Each row of a before or after table is a point. One or more steps were done to the points. Then noise was added and the rows were shuffled. The steps act on columns, c1 being the first. Write out the steps. A step turns or swaps two columns, mirrors them in a line or flattens them onto one, adds a multiple of one to another, or multiplies or shifts one. Angles are multiples of 10 degrees, from the lower column toward the higher: turns from -170 to 170, lines from 10 to 170 but not 90. Use the fewest steps. Two steps may share a column if one is a turn and the other turns, adds or multiplies; they go together, in the order done. Otherwise the lowest column goes first.
In the rows, 128 means zero.

Before (12 x 2):
[[114 148]
 [139 144]
 [147 118]
 [104  87]
 [127 125]
 [160 122]
 [109 125]
 [249 125]
 [103 122]
 [107  36]
 [134 143]
 [106  94]]
After (12 x 2):
[[149 103]
 [135 140]
 [136 139]
 [233  69]
 [100 135]
 [127 150]
 [115 133]
 [ 63  67]
 [125 126]
 [140 106]
 [ 86 103]
 [ 92 111]]
Steps: turn c1 and c2 by -30 degrees

Before (8 x 6):
[[116 123 133 152 151 149]
 [121 137 123 131 113 145]
 [118 143 119 121 142 148]
 [100 187 124 132 118 104]
 [141 128 188 143 153 106]
 [112 128 125 130 120 155]
 [ 94 139 127 118 118 143]
 [110 130 126 117 112 106]]
After (8 x 6):
[[126 134 121 128 110 217]
 [138 136 115 137 115 203]
 [121 119 127 135  94 202]
 [132 119 121 131 102 165]
 [103 151 138 123 134 209]
 [123 131 123 185 102 163]
 [111 119 108 140 129 206]
 [113 141 246 133 153 170]]
Steps: turn c1 and c5 by 60 degrees; swap c2 and c4; multiply c3 by 2; shift c6 by 60

Before (11 x 12):
[[154 147 121 160 123  82 155  81 114 149 171 152]
 [156 136 138  80  82  78 140 107 109 168 148 133]
 [159 146 121 139 136  36 127  74  91 156 101 163]
 [139 158 143 151 108  79 137 112 107 161 126 104]
 [148 124 126  98 110 142 111 184  80 128 184 117]
 [125 105  94 113  81 135 146 158  91 100 161 104]
 [188  99  90 124  90 105  96 180 118 126 199  96]
 [193 137 133 141 120 108 123  61 112 153 134 122]
 [151 183 106 126 100  73 111  91 128 144 123 162]
 [ 97  72 162 180 158  81  64 146 171  73 147 133]
 [184 119 133 131  82 126 151 166 106 130 152 134]]
After (11 x 12):
[[125 107  95 114 106 134 129 156  29  93 181  88]
 [151 181 105 127 134  72 126  91  68 199 118 142]
 [159 148 120 137 146  38 129  76  29 249  84 160]
 [137 160 143 151 114  78 129 111  47 210 127 104]
 [192 136 134 141 126 109 126  61  52 172 136 121]
 [ 98  70 162 181 136  80 129 145 111 121 159 145]
 [156 137 138  80 119  77 128 106  46 219 161 113]
 [148 121 125  96 118 143 130 185  19 114 220 110]
 [155 148 121 162 136  83 127  80  57 194 200 142]
 [184 118 133 134 120 126 126 165  46 135 169 114]
 [190  99  89 122 104 106 127 181  57 151 244  90]]
Steps: flatten c5 and c12 onto the line at 60 degrees; add -1 times c6 to c10; multiply c7 by 0; shift c9 by -60; multiply c11 by 1.6

Before (11 x 24):
[[153 106 138 107  68 149 196 206 148 164 153 103 127 131  88 178  84 190
  156 172 185 123 106 132]
 [105  95  85 107 149  69 181  61 162  97  47 125 133 162 187  80 164 154
  125 165 109 110 190 141]
 [114 121  49  77 131 105 178  58  77 153  31 117 142 107 176  77 172 137
   84 132 103  85 150 133]
 [ 94 161 103 192  86 177  88 114 176 170 135 170 105 182 129 168 166 152
   44  33 151 131 130 135]
 [164 131 132 117  75 134 175 169 139 129 158 124 114 133  99 121  67 134
  178 211 172 175  49  85]
 [136 143 121 146 110 171 115 159 157 191 114 124 153 205 129 132 104 146
   59  52 157 146 197 101]
 [104 152  86  66 123 102 183  91  89  91  24 173 128 112 158  97 109 154
  100 128 153 115 149 161]
 [148 134  87 106 123 127 153 141 114 145 128 142 131 158 172 163 126 176
  179 212 184 170 106 120]
 [143 102 110 178 122 145  93 100 160 177  90 125  99 166 148 184 103 158
   71  22 139 154 151 122]
 [133 142 135 167 128 157 108 139 137 175 125 170 154 157  94 178 117 147
  106  71  97 132 161 130]
 [102  97  94  85 128  96 140 106  75  98   7 159 107 117 185  84 156 143
  103 173 133  57 162 103]]
After (11 x 24):
[[137 127  63  74 131 157  58  59 134 157 185 116 136 155 189  78 172 137
   25 144 102  91 132 129]
 [ 25 104 137 179 119 104 171  94 123 177 152 124 102 125 160 184 100 158
   64 165 139 154  82 123]
 [188 130  76 107 119 131 100 141 122 144 142 142 133  91 165 165 127 178
  160  71 187 167 125 118]
 [137 147  70  62 128 152  68  87 128  93 142 171 117 152 167  99 112 155
   35 145 152 118 128 159]
 [179 133 117 119  77 118  87 168  85 129 115 130 116  63  58 122  61 133
  184  50 175 178 174  88]
 [156 103 124 107  62 104  92 203  67 164 118 102 134 104  74 178  82 195
  172  85 181 123 143 132]
 [ 57 138 159 148 110  96 152 160 114 191 155 122 166 129 162 133 102 141
   75 164 158 149  25 100]
 [ 77 142 145 166 131 108 150 136 134 176 131 170 164 136 111 177 116 151
  112 152  97 132  84 131]
 [ 64 157 175 192  87  76 191 116 117 178 186 172 123  97 128 174 169 155
   80 206 149 132  84 137]
 [180  93  65  82 129 151  77 105 162  94 133 157  99 162 202  85 159 147
   21 130 131  52 115 102]
 [176  94  66 109 151 188 116  58  68  99 135 131 115 152 217  82 164 153
   61 127 112 111  65 143]]
Steps: turn c1 and c20 by -120 degrees; turn c11 and c19 by 50 degrees; turn c3 and c11 by -60 degrees; mirror c6 and c13 in the line at 80 degrees; turn c7 and c9 by -140 degrees; add 0.3 times c24 to c7; add 0.5 times c23 to c15; turn c14 and c23 by -130 degrees

Before (10 x 64):
[[130 130 131 133 134 132 153 126 104 120 125 122 119 123 142 101 134 152
   91 137 122 139 114 138 142 127 126 131 120 135 105 107 117 115 143 143
  116 124 143 128 125 132 124 125 104 116 115 125 130 126 125 136 121 105
  120 125 137 116 116 116 131 118 114 113]
 [124 129 133 132 143 134 143 120 115 130 143 120 136 115 131 126 132 143
   97 131 129 157 119 117 148 137 122 114 137 122 120 116 133 125 129 145
  133 134 138 125 101 132 147 126 116 132 126 126 147 139 138 144 134 135
  125 135 140 135 125 119 115 115 126 110]
 [108 135 119 123 141 128 138 145 126 139 105 113 134 129 150 155 147 130
  139 125 106 113 128 134 113 129 117 140 105 119 126 179 139 135 145 168
   97 125 115 134 145 136 169 119 162 104 119 155 130 130 119 133 117 140
  150 176 142 147 115 114 139 130 148 119]
 [120 139 130 137 129 155 132 117 104 116 149 128 118 122 123 115 126 132
  107 134 128 144 101 119 136 115 118 126 138 128 114 102 135 120 127 143
  111 138 128 128 106 123 144 113 114 120 124 131 129 115 146 128 121 125
  113 125 130 112 133 127 128 127 139 118]
 [100 148 108 146 130 121 130 135 127 160  93 131 154 144 148 159 132 146
  150 100 115 106 103 109 128 135 119 127 124 135 138 152 135 142 160 162
  108 106 139 139 153 145 159 123 140 109 133 142 128 111 128 124 138 147
  132 166 103 146 129 115 148 141 150 118]
 [124 145 131 132 125 124 139 101 130 114 129 136 132 121 128 124 134 138
  120 126 131 140 134 134 159 133 120 135 139 123 110  98 127 118 133 143
  126 146 139 145 125 132 129 125 110 119 129 122 139 126 136 132 136 130
  119 121 128 109 130 111 128 122 137 127]
 [165 134 123 136 132 140 132 127 148 121 106 148 135 146 111 149 123 125
  136 155 130 149 118 124  95 137 156 160  95 139 135 148 132 145 159 119
  132 117  81 108 120 126 123 100 115  88 122 103 145 162 133 140 148 127
  150 156 159 110 143 124 110 134 145 168]
 [160 141 138 133 136 134 107 129 127 132  99 135 119 142 122 150 138 124
  124 136 125 137 120 116 101 121 133 152 111 132 136 152 145 153 149 114
  125 117  97 116 124 116 124 108 126 112 118  91 111 156 136 149 132 132
  146 158 162 114 169 110 130 146 152 178]
 [127 118 130 135 115 135 119 114 114 132 148 139 127 121 138 117 112 129
  112 133 126 138 112 138 138 135 114 133 131 123 127  99 123 117 134 135
  101 130 153 136 116 117 133 137 107 142 120 111 133 127 139 136 116 122
  117 109 124 119 137 118 130 116 134  98]
 [114 130 126 142 127 109 112 115 114 121 126 118 126 122 131 124 129 132
  112 138 131 139 118 120 131 124 118 117 131 126 103  98 139 119 113 135
  119 145 134 125 107 132 143 135 108 143 129 128 130 119 135 132 134  99
  131 124 118 117 137 132 128 121 135 124]]
After (10 x 64):
[[114 130 127 142 127 109 112 115 114 135 126 118 126 122 132 124 129 132
  112 138 131 122 118 119 147 124 118 117 131 126 103  98 139 119 113 135
  119 154 134 125 106 132 143 135 108 142 129 129 124 119 135 132 134  90
  131 118 118 117 137 132 128 121 135 124]
 [124 145 131 132 125 125 139 101 129 143 129 136 132 121 128 124 134 138
  120 126 131  95 135 134 129 133 120 135 139 123 110  98 127 118 133 143
  126 161 139 145 125 132 129 125 110 118 129 122 132 126 135 132 136 131
  119 110 128 109 130 111 128 122 137 127]
 [120 139 131 138 129 155 132 117 103 140 149 128 118 122 123 115 126 132
  107 134 128 115 101 119 152 116 117 126 138 128 114 102 136 120 127 143
  111 144 128 128 106 123 144 113 114 120 124 131 126 114 146 127 121 124
  113 120 130 112 132 128 128 128 139 119]
 [165 134 123 136 132 140 132 128 148 135 106 148 135 146 111 149 123 125
  136 155 130 152 118 124 191 137 156 160  95 139 135 148 132 145 159 119
  131 121  81 108 120 125 123 100 115  88 122 103 148 162 133 140 148 127
  150 198 159 110 143 123 110 134 144 167]
 [100 148 109 146 130 121 130 136 127  96  93 131 154 143 147 159 132 146
  150 100 115 136 103 109  87 135 119 127 124 135 138 151 135 142 160 162
  108  95 138 138 153 145 159 123 141 109 133 142 136 111 128 124 138 152
  132 223 103 146 129 115 148 141 150 118]
 [130 129 131 133 134 132 153 126 104 136 125 122 119 123 142 102 134 152
   91 138 122 111 114 138 139 127 126 131 120 134 104 107 117 115 143 143
  117 123 143 128 125 133 124 125 104 116 115 125 132 126 125 137 121  98
  120 121 137 116 117 116 131 118 114 113]
 [127 118 129 136 115 134 119 114 114 124 148 138 127 121 138 117 112 129
  112 133 125 115 112 138 140 134 114 134 131 123 127  99 123 118 135 135
  100 133 153 136 116 117 133 136 108 142 120 112 132 127 139 136 117 120
  117  80 124 119 137 118 130 116 134  98]
 [160 141 138 134 136 134 107 129 127 124  99 135 119 142 122 150 138 124
  124 136 125 150 120 116 163 121 133 152 111 132 136 152 145 153 150 114
  125 102  96 116 124 116 124 108 126 112 118  91 116 156 137 149 132 133
  146 203 162 114 169 110 130 146 151 177]
 [123 129 133 132 143 134 144 120 115 127 143 120 136 115 131 126 132 143
   97 131 129  99 119 116 168 138 122 114 137 122 120 116 133 125 130 145
  133 147 139 124 100 132 147 126 116 132 127 126 144 139 138 144 134 137
  125 146 140 136 125 119 115 115 126 110]
 [108 135 120 123 141 128 138 145 127 118 105 113 134 129 150 154 147 130
  139 125 106 147 128 134 110 129 117 140 105 119 126 179 139 135 145 168
   97 125 115 134 145 136 169 119 162 104 119 155 131 130 119 133 117 143
  150 248 142 147 115 114 139 130 148 119]]
Steps: multiply c10 by -1; turn c22 and c25 by 110 degrees; multiply c25 by 2; turn c38 and c49 by -20 degrees; multiply c38 by 1.6; multiply c54 by 1.3; multiply c56 by 2.5

Before (9 x 64):
[[141  99 106 140 110 138 112 158 171 162 137 162  89 128 112 125 125 155
   91 180  70 169 130 105 125 173 145  87  96 103 143 107 129  73 180  73
  133  63 121 156 157 134  88 163 114 138 179 118 116 114  99 100 164 141
  139 161 157 189 154 113  73 141  70 115]
 [108 149 164 178 119 101 108 207 113 111  89 181 152 216  93 124 146 120
  194 146 137 102 148 147 126 121 113 138  70 134 108 122  97 127 141 133
  108 139 104 166 141 128  58 112 128 166 178 204 138 130 149 141  63 171
  113  78  62 111 148 176 107  77 105 152]
 [114 166 152 165 145  85  99 148 110 109 151 143 169 222 104 136 114  97
  148  79 132 114  86 163 117  90  71 203  76 147  91 131  51 171  65 105
  129 176  75 146  53 144  40  95  83 141 152 191  90 131 171 102  77 160
   74  93  48 141  91 116 139  99 114 192]
 [142 101 132 189 121 104 162 149 164 173 146 120 116 171 112 165 164 165
  130 165  52 151 138 109 128 158 129 126  85  98 107 130 118  99 203 155
   91  20  66 107 137  85 146 140  85 124 169 131 141 170 149 148 161 130
  170 141 126 137 152  71  64 138 120 152]
 [101  91 111 140 100  92 107  99 138 158 127 131 111  68  94 177 114 133
   93 161  95 163 169 133 103 147 170  88 140  88 162  98 146  56 153 136
   86 140  52 175 177 106 109 165 131 138 146  89 176 174 120 126 193 122
  142 156 162 167 173  84  81 117 123  83]
 [ 70 177 121 142 165 101 153  69 112 160  69 144 125 147 224  39  56  43
  218  71 215  95 156 162 146  90  76 142 129 234  67 146  58 159 132 194
  144 180 116 116  68 249  81  78 117 150 110 122  80  96 194 146 116 123
   44  78 144 149  89  48 154  43  97  87]
 [ 72 215 160 152 194 110 101 101 121 149  65  91 206 144 163  79  89  65
  195  75 167 100 159 169 166  72  60 127 127 151  41 162  69 161  65 158
  165 208 110 141  77 180  91  54 115 190  81  91  68  66 225 132  70  90
   39  66 133 182  46  81 166  55  81  21]
 [142  85 108 123 143 130 134 137 136 118 163 133  65 131  95 153 122 134
  149 177 106 141 179 112  93 108 108 110  98 119 172  98 187 123 212 148
   93  93 104 122 181  91 119 189 152 144 173 128  68 170 107 114 190 173
  163 170 106 137 132 136  75 133  85  71]
 [125  57 121 107  82 110 117  92 154 142 141 148  84 146 127 130 127 121
  126 181  62 114 153 177  86 144 145  81 155 112 187  95 181  93 195 120
   57  80 112 105 206 152 150 131 110 134 140  74 120 183  94 135 128 111
  163 155 173 158 135  94  65 158  56  74]]
After (9 x 64):
[[144  96 107 141 108 137 115  82 169 160 140 158  88 129 110 128 124 157
   88 114  71 170 132 104 127 175 143  87  96 105 143 108 127  75 179  74
  134  64 122 113 155 134  88 163 115 135 191  88 115 113  99  99 154 143
  137 159 157 190 163 116  73 142  63 112]
 [109 150 163 176 122  99 107  34 112 111  88 182 152 216  95 124 150 119
  194 113 137 102 148 148 130 121 112 139  72 134 105 123  99 126 141 130
  111 137 103 124 143 129  58 112 128 166 179 173 136 132 146 139 147 168
  116  78  62 112  63 177 108  74 112 151]
 [113 166 150 166 147  83 103 100 111 106 149 145 169 219 106 137 114  97
  147  74 132 117  86 162 132  88  73 202  75 148  89 131  47 173  66 106
  127 175  75 114  54 147  38  94  82 140 133 160  91 126 168 101  90 159
   75  94  47 142  76 115 142 101 154 194]
 [142  88 108 126 144 132 134 122 137 113 163 131  66 127  94 152 120 134
  148 126 107 141 182 110 130 110 108 113  99 119 172  99 186 124 211 149
   92  94 101 140 181  89 117 190 154 142 192 100  70 169 109 117 131 172
  164 172 106 136 190 132  75 131  74  70]
 [ 74 214 159 155 193 112 103 141 120 149  65  90 210 144 165  78  87  64
  194  70 168  99 159 172 128  73  60 126 127 151  43 163  66 157  62 158
  168 207 111  99  75 183  92  54 114 189  67  59  67  68 226 132  48  88
   38  62 132 182  71  80 164  55 115  21]
 [122  56 119 106  80 109 116 174 153 141 139 148  84 147 129 129 127 124
  126 116  63 113 155 179 130 148 143  79 156 112 189  96 182  93 193 121
   59  79 110 135 206 152 152 131 111 136 153  45 121 185  94 135 135 111
  161 155 172 161 129  96  67 159  42  73]
 [104  91 112 140  97  89 104 120 136 158 126 130 114  69  95 179 113 132
   94 145  95 159 167 132 129 147 171  88 138  87 163  98 148  55 153 137
   86 139  53  60 174 105 108 167 131 141 155  58 177 175 119 127 174 121
  142 155 162 164 195  84  82 116 106  84]
 [ 73 175 122 140 165 102 156 184 112 158  71 144 123 152 225  42  55  41
  216  70 213  99 158 162 123  89  74 140 128 235  67 147  59 158 131 192
  144 179 120 112  69 252  81  80 118 151  93  93  79  98 197 149  91 123
   46  75 143 151 118  50 151  43 135  86]
 [143 102 131 193 121 104 167 121 161 172 147 119 119 171 114 168 164 165
  132 139  55 151 137 109 130 159 131 128  83  99 105 132 119 100 203 152
   89  22  66 162 139  87 147 139  86 127 181 100 142 168 152 149 153 128
  170 142 128 137 157  70  64 138 112 152]]
Steps: multiply c40 by 1.3; turn c8 and c40 by 150 degrees; turn c20 and c47 by 20 degrees; turn c20 and c63 by -40 degrees; multiply c25 by 0; shift c48 by -30; swap c53 and c59
